Each row of a before or after table is a point. One or more steps were done to the points. Then noise was added and the rows were shuffled. The steps act on columns, c1 being the first. Write out the steps. A step turns or swaps two columns, mirrors them in a line or flattens them onto one, adds a multiple of one to another, or multiplies or shifts one. Angles are multiples of 10 degrees, from the lower column toward the higher: turns from -170 to 170, lines from 10 to 170 but not 90. Use the fewest steps. Two steps may share a column if one is a turn and the other turns, adds or multiplies; they go together, in the order done. Otherwise the lowest column goes first.
In the rows, zero is written as 128.

Before (8 x 3)
[[131 165 144]
 [156  22  70]
 [123 155 164]
 [126 125 135]
 [ 76  73 113]
 [101 119  39]
 [114 174 140]
 [101 128 185]]
After (8 x 3)
[[127  49  73]
 [130 101 186]
 [128 138 166]
 [129  81 111]
 [129 121 137]
 [128 157 143]
 [127 168 141]
 [129 161  40]]
Steps: multiply c1 by 0; add -0.5 times c3 to c2

Before (9 x 6)
[[ 84 139  96 135  70 147]
 [ 77 157 136 115 134 156]
 [ 88 161  99 179 127 140]
 [121 181  51 121 124 151]
 [127 177  90 139 107 121]
 [178  70 122 118 204  78]
 [145 103 119 100 191  35]
 [ 91 147  98 137 101 172]
 [195 148 198 114 127 108]]
After (9 x 6)
[[197 140 147 142 142 151]
 [135 182 165 148 126 156]
 [ 79 153  76  51 172 104]
 [140 182 152 107 141 117]
 [ 39  66 117 196  99  59]
 [ 74 105 105 171  85   3]
 [169 151 144 128 127 184]
 [169 151 113 102  89 168]
 [157 162 191  94  99 144]]
Steps: turn c1 and c5 by 140 degrees; turn c3 and c4 by -120 degrees; add -1 times c2 to c4; multiply c6 by 1.3

Before (11 x 9)
[[150  90 116 156  55 173 149  22 169]
 [139 107 131 158 171 130  96  86  94]
 [138 179 127 113 199  79 137 185 213]
 [108  66 144 103  73 114 205 175  88]
 [129 112  69  65  99 137 150 181 123]
 [112 213  85 156 197  76 132 137 160]
 [122 116  89  93  56  77 104 169  90]
 [167 117  64 139  73 141 156 131 116]
 [ 88 108 107 173 108 187 120  61 154]
 [146 216 129 156 145 150 131 182 206]
 [123  52  89 138  88 101 149 187 124]]
After (11 x 9)
[[ 86 131 103 150 172 134  98 104 149]
 [106 109 106  86 104 189  55 146 141]
 [157 131 216  44 145 149 177 115 129]
 [164  88 114 173  59  72 141  99 122]
 [108  64 116 136  75 138 167 143 130]
 [175 144  65 173  75 114 171 198 124]
 [ 32 117  92  86  58 174  86 168 133]
 [169 124 180  50 198  80 175 125 112]
 [178  92  51 132  85 100 169 138 132]
 [146  84 215  90 200  77 120 134 137]
 [166  71 111 154  97 142 169 139 103]]
Steps: turn c1 and c8 by -130 degrees; turn c7 and c8 by 70 degrees; swap c2 and c3; turn c4 and c9 by 110 degrees; multiply c9 by 0.4

Before (14 x 11)
[[191 140 145 101 117 154 184 118 170 191 128]
 [132 169 129 120 123 110 142  92 127 126 129]
 [102 149 118 148 113 146 204 129 188 163 122]
 [100 140  98 142 136 191 142 122 118 153  95]
 [160 130 130 131 113  93 138 127 153  80 112]
 [125 133  92 101  71  93 179 128 154 119 144]
 [128 151 140 114 149 123 158 129 174 116 154]
 [134 110 148 113 107 110 175 110  95  92  89]
 [197 194 138  93 136 114 208 186 196 167 128]
 [134  96  89 103 156 111 122  39 147 182  84]
 [ 61 133 143 108 131 118 100 174  82 134 124]
 [141 134 127 140 157 121 161 146  90 144 133]
 [132 130 145 195 105 163 168 179  97 144 132]
 [ 99 134 120  88 172 171 132 180 115 132 138]]
After (14 x 11)
[[102 149 118 154 143 183 206 130 101 121 162]
 [127 169 129 123 121 132 115  92 146 129 126]
 [152 135 120  75 176 108 170 179  88 140 132]
 [150 141 147 106  68 164 177 120  95 128 192]
 [155  97  89  96 137 148  61  40 142  87 183]
 [ 77 133  92 118 104 156 179 130 161 142 119]
 [ 97 133 142 107 187  84 132 172 144 126 134]
 [147 150 142 108 136 175 160 129 126 152 117]
 [132 129 128 133  94 159 139 127 158 111  81]
 [161 133 125 130 131  90 176 147 142 134 142]
 [112 130 146 202 113  90 203 179 101 131 142]
 [168 197 140  89  72 198 247 184 128 127 168]
 [113 111 151 119 112  99 162 109 151  88  90]
 [122 138 100 139 158 106 136 124  69  96 153]]
Steps: add -0.3 times c5 to c4; turn c1 and c5 by -60 degrees; turn c6 and c9 by -100 degrees; add 0.7 times c8 to c7; swap c10 and c11

Before (8 x 14)
[[207 100 126 165 144 121 126 150 133 143 142 217 150 131]
 [139 127 150 158 142 139 118 177 134 182 144 125 122 134]
 [ 89 116 173 133 132 140 116 120 127 119  52 129 114 115]
 [164 136 115 131 134  71 156 112 125 117 120 138 102  99]
 [112 130 124 121 144 112 116 111  93 121 122 196 132 120]
 [125  89 190 121 139 140 128 158 123 122 120 136 156 105]
 [182 129 103 128 131 124 135 117 133 117 111 131 150 131]
 [ 97 109 135 172 160 121 116 111  60 134 115 117  44  84]]
After (8 x 14)
[[103 141  83 133 136 136 114 128  61 145 164 130 160 123]
 [148 155  62 120 137 138 125 114 121 151 135 144 136 131]
 [206 146 144 165 133 133 124 116 140 121 115 206 108 142]
 [114 135 127 119 129 130 118 134 142 137 160 250 126 125]
 [144 114 117 159 141 140 121 113 140 103 114 116 144 177]
 [153 127 161 131 105 109 156 135 121 159 135 142 144 126]
 [ 87 151 149 170 144 139 118 133 149 171 193 219 201 148]
 [173 134 156 127 128 127 132 133 109 129 131 121  99 117]]
Steps: turn c3 and c13 by 150 degrees; turn c1 and c3 by 20 degrees; turn c2 and c8 by 160 degrees; multiply c8 by 0.4; flatten c5 and c6 onto the line at 40 degrees; add -1.5 times c9 to c12; turn c9 and c11 by -120 degrees; turn c10 and c14 by 110 degrees

Before (12 x 20)
[[ 61 169 103 130 147 134 115 139 140 122 104 109 112 135 136 118 111 144
  153 131]
 [119 142 138 146   7 125 113 171 148 137 106 125 126 142 113 113 108  68
  155 115]
 [131 110 129 143 147 135 109 125 153 137 108 106 135 142 124 128 105 117
  142 130]
 [124 111 148  74 153 127 116 146 142  90 118 120 109 140 140 123 139 126
  119 117]
 [132 123 131 149 145 153 117 141 150 140 151 174 102 161 131 125 134 106
  155 115]
 [139 111 137 148 153 131 133 205 141 110 125 107 130 145 140 149 135 103
  148 129]
 [139 139 139 134 151 131 148 132 152  94 100 114 128 136 135 130 121 146
  136 120]
 [130 111 145 143 146 177 159 145 151 136 105 118 116 146 145 119 112 115
  110 146]
 [140 113 137 117 109 132 110 208 136 132 107 115 217 130 153 110 105 141
  154 127]
 [125 106 138 139 133 133 119 124 137  52 107 114 106 157 147 132 105 145
  130 120]
 [142 112 105 146 128 139 113 128 146 132 105 108  97 140 151 116 110 139
  154 111]
 [141 156 127 136 133 141 129 132 146  84 120 152 106 146 149 128 117  38
  151 113]]
After (12 x 20)
[[149 131 111 145 114 134 110 126 156 136 137 100 134 125 124 126 110 115
  130 111]
 [151 148 128 145 124 179 160 147 155 137 135 108 115 129 144 126 105 114
  125 109]
 [145 113 151  72 130 129 118 147 142  92 148 102 112 130 139 128 122 126
  126 113]
 [ 82 128 100 132 115 132 117 136 143 124 131 106 114 125 134 116 135 148
  135 168]
 [153 114 137 153 177 151 117 143 147 142 184 125 105 124 130 117 129 107
  138 121]
 [138 118 119 146  89 127 115 166 148 138 138 243 127 122 114 108 106  68
  137 141]
 [158 130 140 151 118 131 135 202 138 111 160  99 127 133 139 140 122 103
  123 113]
 [161 114 118 132 156 141 126 131 147  81 149 131 104 128 147 123 121  37
  132 155]
 [145 117 118 138 119 134 119 122 136  51 139 118 106 131 151 129 104 148
  125 107]
 [163 111  96 145 113 139 112 126 146 131 138 120  97 128 153 109 135 139
  133 109]
 [157 116 131 138 118 131 151 133 152  95 131 102 131 127 135 132 113 143
  127 137]
 [162 130 117 117 111 133 113 212 135 131 139 141 214 131 149 105 109 141
  139 114]]
Steps: shift c1 by 20; swap c2 and c20; turn c3 and c17 by -50 degrees; turn c5 and c12 by -70 degrees; shift c11 by 30; multiply c14 by 0; flatten c16 and c19 onto the line at 160 degrees

Before (11 x 32)
[[118 125 165 126 164 136 146 122 122 126 109 144 165  91 106 132 145 121
  164 200 179 168  70  87 116  88 128  82  90 146 213 114]
 [ 49 143 199 129  80 152 120 162 161 146  53  96 141  97 156 119  38 140
  176 123  82 213 173 185 129  56 133 147 148  66  95 146]
 [ 90 113 116  83 203 140 132 152 124 121 174  60 210  98 117 129 135 110
  130 190 145 162  93  78 161 149 152  34  71 133 211 109]
 [ 72 114 129 171 193 157 156 122 138 148 156  69 157 108  43 118 139 122
  132 183 147 166  44  81 135 125 165  90 106 105 188  39]
 [118  42 128 158  94  84  74 148 138  92 137 210 125 114 182 159  86 144
  145 154  57 106 166 153 133 156 133 216 103 142 120 192]
 [131 133 163 118  86 121 102 196 141 171  76 138 160 119 143 123  74  86
  112  81  96 146 168 168 146  50 118 171 143  89  88 106]
 [155 113 159 115  81 124  67 130 134  67 156 194 118 117 166 107 117 109
  124 173   7 146 139  95 112 167 136 180 134 156 145 163]
 [ 98 125 174 126 111 172 164 157 151 141 157 130 125 149 178 121  93  85
  128 101  97 140 145 172 117  59 122 178 117  58 123 170]
 [ 59 103 173 113 204 120 151 123 164 117 132 114 179  92  66 126 172 109
  124 142 168 201  71  70 119 128 157  32 105 124 127 120]
 [ 97 135 135 157 143 106 151 182 133  96 149  67 151 104  61 103 169 129
  101 158 162 159 105  88  96 139 135  82  62 109 214 124]
 [149  84 187 146  78  82 101 146  61 104 192 190 123 127 155 142  96 120
  106 197  49 134 175 179 137 154 125 174 161 158 117 194]]
After (11 x 32)
[[138 120 162 127 168  96 129 112 118 126 111 147 159  89 102 133 142 116
  165  73 180 164  66  89 121  92 130 125  92 148 216 109]
 [107  44 129 158  99 160 187 166 140  92 137 208 107 113 168 161  84 149
  144 197  54 102 160 154 131 157 136  76 107 143 112 192]
 [163 121 139 161 139 129 123 153 131  98 149  71 171 107  43 104 169 126
   97  83 162 161 103  88 101 140 135 141  60 113 215 121]
 [ 92  93 182 148  78 167 166 148  60 103 190 187 131 133 144 143 101 121
  103 155  55 135 171 176 136 145 126  78 163 162 117 191]
 [212 119 199 130  82 101 130 167 161 144  55 100 116  99 141 118  41 140
  178 146  82 211 176 187 128  58 137 122 143  67  97 148]
 [126 142 163 120  82 116 165 204 143 167  75 138 136 122 116 125  72  87
  118 177  96 148 172 170 147  53 118 122 145  98  93 103]
 [159 119 177 127 111  99  81 173 154 137 161 127 131 147 168 123  88  86
  125 181  91 139 149 172 117  64 123 115 115  55 116 171]
 [176  95 130 175 190  90 113  93 138 148 156  71 144 109  50 115 137 124
  129  80 145 165  44  79 135 130 164 129 105 102 191  42]
 [188  80 173 113 204 102 139 102 166 124 134 114 179  89  71 121 168 108
  116  43 168 200  72  66 122 128 155 172 106 127 129 121]
 [ 95 126 161 111  81 137 174 140 132  70 157 193  84 114 165 107 117 111
  119 164   8 143 141  90 116 166 142  91 133 155 144 163]
 [157 101 116  88 197  66 154 148 121 118 174  58 172  94 100 128 134 111
  141  27 144 166  93  79 164 147 153 146  66 133 214 107]]
Steps: mirror c1 and c2 in the line at 80 degrees; turn c6 and c13 by 140 degrees; turn c7 and c13 by 140 degrees; turn c8 and c15 by -20 degrees; multiply c20 by 0.4; turn c20 and c28 by -120 degrees

Before (10 x 64)
[[117  78 156 103 143 142 185 108  85 162  78 120 171 137 157  95 122 130
  142  67 124 163 139 110  54 202 140 136 125 190 125 101  73  96 149 136
  144  78  88 144  95 130 129 144 121  98  66 113 109  94 217 134 178  92
  188 143 107 155  95 181 159 107 104 143]
 [ 95 136 146 180 163 152 165 112  95 172  60 110 119 188 121 103 153 118
  145  52 102 163 147 148  74 176 116  83 174 204 128 132  58 105 138 127
   79  72 119 146  99 157 111 131 149 148 107 129 118  82 176  69 171  51
  173 112 158 151 112 163 162 130 137 123]
 [114 162 156  76 117  16 213 158 175  97 107  81 142  90  87  87  56 117
  126 139 112  87 140 104 132  99 152 123 221 137 162 125 179 185 124 133
  168  95 162 153  65  97 122 123 110 168  67 128 165 135  92 104  59 149
  164  37  47 194  90  74  74  58  97  87]
 [ 97 103 168  88 179  59 196 160 231  81 139 128 135 104  68 100  84  57
  111 170 146  67 145 117 145  84 143 132 184 110 150 108 185 197 103  82
  166 137 104 100 106 128 135 172 121 152 105 151 172 135  74 117  98 158
  176  85  91 170 141  89 152  59 138  68]
 [106 118 160 153 159 127 163 142 110 140  79 111 165 107  90  83 128 145
  128  88 118 164 201 152  64 179  86  61 117 197 136 133  69 100 150 135
  108 104  61 124 121 146  98 120  96 128 126 101 133  68 249  74 191  75
  133 172 153 179 131 161 174 148 143 149]
 [113  52 168 155 100 124 113 141  80 112 121 158 122 111 140 178 106 103
  139 167 119 107 153 103 151 123 155 146 132 130  85 138  88 201  90 122
  162 205 239 156 116  77 169  64 121  65 135  61 123 100 156  61 124 107
  142 152 145 184 109  86 159 117 183  81]
 [103  75 143 143 107 101 169 152  97 129  90 157  91 118 161 214  89 107
  174 123 124 157 169 133 156  87 143 164 118  89 103 151  85 222  78 109
  110 192 179 149 132  63 166  68 156  95  94  90 147 126 158  97 133  63
  100 157 129 150 104 102 121  46 203 136]
 [147 122 156  12 169  56 203 162 163 105 117  67 100 112  64  74  90 103
  109 157 137  61 163 135 149  54 175 120 190  81 162 112 182 202 135 115
  149 143 161 142 144 123 140 124 136 127 126 138 156 148  97  87  98 159
  162  56 116 159 104  68  86  70 108  93]
 [104  46 174 142 105 135 119 125  88 119  83 147 125 100 136 219  57  93
  150 136 145 132 150 125  96  90 142 174 148 124  48 191  88 194  82 149
   68 153 193 143 104  42 131  45 140  52 106 117 113 147 166  53 144  55
  109 159 152 113  99  72 159  99 144 121]
 [112 101 159 152 158 148 172 170 122 143  66  98 151 114 113  75 146 112
  140  46 167 196 142 127  74 154  81  72 153 176 104 125 102  91 155 122
  137 105  58 166  56 189 129 132 121 120  82 107 106 114 206 128 148  99
  157 128 171 151  85 162 178 175 128 152]]
After (10 x 64)
[[ 95 136 113 182 162 149 165 110  96 173  58 112 119 191 131 104 153 118
  146 192 101 163 147 148  91  65 116 134 175 204 127 132 210 104 138 127
   78  72 120 130 100 157 110 131 150 148 107 121 118  81 177  69 171  50
  173 110 159 157 112 163 161 140 138 123]
 [115  77 119 102 142 144 186 110  86 160  78 120 171 138  96  94 122 132
  142 180 126 163 138 110  66  41 141 110 125 190 124 101 193  96 148 135
  144  77  90 132  94 131 129 143 122  97  67 103 108  95 217 135 179  93
  187 143 108 159  95 178 158 162 104 143]
 [113  52 105 155 100 124 112 141  84 111 121 158 121 111 165 178 105 104
  141  83 119 106 153 101 129 151 155 101 131 129  86 137 163 201  91 122
  162 206 240 144 115  77 169  65 121  66 133  52 121  98 155  60 123 108
  141 154 145 188 110  86 159 162 184  81]
 [ 97 104 141  89 177  60 196 158 231  81 139 127 133 106 100  99  85  56
  110  97 146  67 146 118 170 152 142 200 185 111 151 107  65 198 102  82
  165 134 104 176 105 127 135 171 120 151 107 142 173 134  74 115  99 157
  176  85  91 143 141  88 152 207 136  69]
 [147 121 145  12 169  56 204 161 162 105 116  67 100 115 126  74  90 104
  108 108 139  61 164 136 196 162 176 196 189  81 161 113  70 202 135 115
  149 144 161 139 143 123 141 123 136 127 127 129 157 148  97  86 101 161
  161  56 115 161 103  66  86 191 108  94]
 [107 118  91 154 157 126 163 141 109 141  80 111 163 108 114  83 128 143
  130 157 118 166 200 152  88  57  86 173 115 199 136 133 193 100 149 137
  107 102  61 165 121 147  98 119  97 128 127  90 132  69 249  73 191  76
  134 171 154 165 133 161 174 134 143 150]
 [114 161 152  78 116  16 213 160 175  97 106  81 143  91  23  88  57 118
  127 128 112  84 139 106 155 138 153 208 221 136 161 126  75 185 123 133
  168  95 162 151  65  97 122 122 108 168  68 118 167 136  92 104  61 149
  165  38  47 194  89  74  74 200  98  88]
 [103  75 171 143 107 102 169 153  98 127  89 156  92 118 151 216  89 108
  172 123 122 157 169 132 162 163 143  85 118  89 104 152 172 222  79 109
  110 192 179 124 131  63 167  70 158  95  94  79 148 125 159  97 132  63
  100 157 128 159 104 101 121 201 205 137]
 [104  47 111 140 105 136 119 125  87 119  84 146 125 101 203 220  58  92
  150 114 145 132 149 125 172 103 143  92 148 123  48 191 167 193  82 150
   68 151 193 107 102  43 131  46 140  53 107 107 111 147 165  52 145  55
  108 158 151 126  99  73 159 179 145 121]
 [111 102  74 151 156 148 173 171 122 143  65 100 149 115 143  74 146 113
  141 203 167 196 142 126 112  71  82 140 153 173 103 126 168  93 156 123
  138 106  58 115  56 188 129 132 121 120  83  98 107 114 208 129 151 100
  159 130 171 169  83 160 178 113 130 152]]
Steps: turn c3 and c62 by 140 degrees; add 1.5 times c57 to c28; turn c15 and c28 by -110 degrees; turn c20 and c33 by -170 degrees; turn c25 and c26 by 100 degrees; mirror c40 and c58 in the line at 70 degrees; shift c48 by -10
